Rows are points. Each copy is the shape, with its points in the same order, turned, moved and blurred by noise. Say if it was mirrored as well.

Shape (6 x 3):
[[-19, -80, -10],
[-27, 22, -43],
[-24, 10, -49],
[32, 31, -60],
[38, -20, -12],
[-25, 15, 34]]
Copy 1 (6 x 3):
[[-42, -75, 35],
[-42, 29, 8],
[-49, 20, 4],
[-30, 24, -51],
[-2, -38, -26],
[20, 8, 45]]
Copy 1 is: only turned
Copy 2 (6 x 3):
[[70, -59, -7],
[-3, 1, -59],
[8, 1, -66],
[29, 53, -71],
[50, 22, -8],
[-25, -12, 10]]
Copy 2 is: only turned
Copy 3 (6 x 3):
[[-29, -46, -31],
[19, 49, -25],
[15, 38, -36],
[74, 37, -49],
[55, -29, -22],
[15, 16, 42]]
Copy 3 is: only turned
Copy 4 (6 x 3):
[[-71, -12, 20],
[0, 43, -39],
[-11, 40, -34],
[13, 4, -84],
[-16, -39, -32],
[28, 3, 29]]
Copy 4 is: only turned

Shape (10 x 4):
[[-17, -33, 45, -13],
[-8, 107, -35, 41],
[17, -15, 33, -30],
[-26, -55, 51, -18],
[30, 17, -13, 40],
[-17, 24, -30, 5],
[1, -42, 24, -46],
[3, -13, 54, -31],
[-3, 72, -9, 58],
[-15, -30, 19, -9]]
Copy 1 (10 x 4):
[[45, -15, 12, 1],
[-43, 68, -110, -1],
[34, 10, 15, -36],
[50, -24, 30, 8],
[-3, 75, -16, 8],
[-30, 24, -35, 0],
[25, -17, 37, -28],
[49, -7, 1, -32],
[-9, 65, -83, 16],
[26, -1, 11, 3]]
Copy 1 is: mirrored
Copy 2 (10 x 4):
[[9, -54, 46, 20],
[-51, 99, 10, -12],
[32, -31, 57, -8],
[14, -77, 42, 34],
[-28, 7, 20, -48],
[-5, 20, -4, -4],
[50, -50, 35, 4],
[25, -33, 68, 12],
[-63, 57, 22, -14],
[10, -41, 23, 11]]
Copy 2 is: mirrored

Shape (12 x 6):
[[-23, 14, -38, 6, 5, -23],
[5, -57, -21, 5, -7, 34],
[-6, 27, -40, 76, -12, 26],
[53, 27, -19, 14, -17, 39],
[-17, -15, 61, -34, 3, 73],
[38, -67, -60, 60, -8, -46],
[8, -53, 21, 19, 0, 27],
[-3, 23, 21, -23, -21, 40],
[-29, -5, -12, -5, 62, 53],
[7, 23, -11, 53, 21, -4],
[30, 22, -73, 48, 0, -25],
[16, 3, 75, -51, 15, 59]]
Copy 1 (12 x 6):
[[10, -5, 26, 39, -4, -17],
[-26, 38, -22, 55, -14, 48],
[-45, 29, 72, 24, -38, -3],
[12, 53, 26, 3, -72, 31],
[28, 101, -10, 11, 35, 56],
[-70, -18, -36, 47, -57, -14],
[-37, 56, -33, 22, 0, 24],
[33, 57, 15, -7, 7, 38],
[22, 89, 15, 78, 10, 7],
[-15, 41, 18, 17, -36, -37],
[-17, -17, 38, 33, -67, -29],
[47, 109, -22, -9, 19, 39]]
Copy 1 is: mirrored
Copy 2 (12 x 6):
[[55, 25, -19, -30, 32, 39],
[-12, 11, -42, 13, -20, 5],
[42, -34, -38, 33, 44, 61],
[39, -64, -10, -5, 1, 11],
[-37, 0, 67, 14, -34, 9],
[48, 21, -104, 19, 33, -30],
[-11, 16, -11, 35, -3, -13],
[28, -14, 44, -4, -23, 30],
[-41, 4, 8, -31, 32, 41],
[42, -13, -10, 9, 67, 23],
[74, -25, -70, -13, 52, 22],
[-21, -18, 85, -6, -26, -15]]
Copy 2 is: only turned
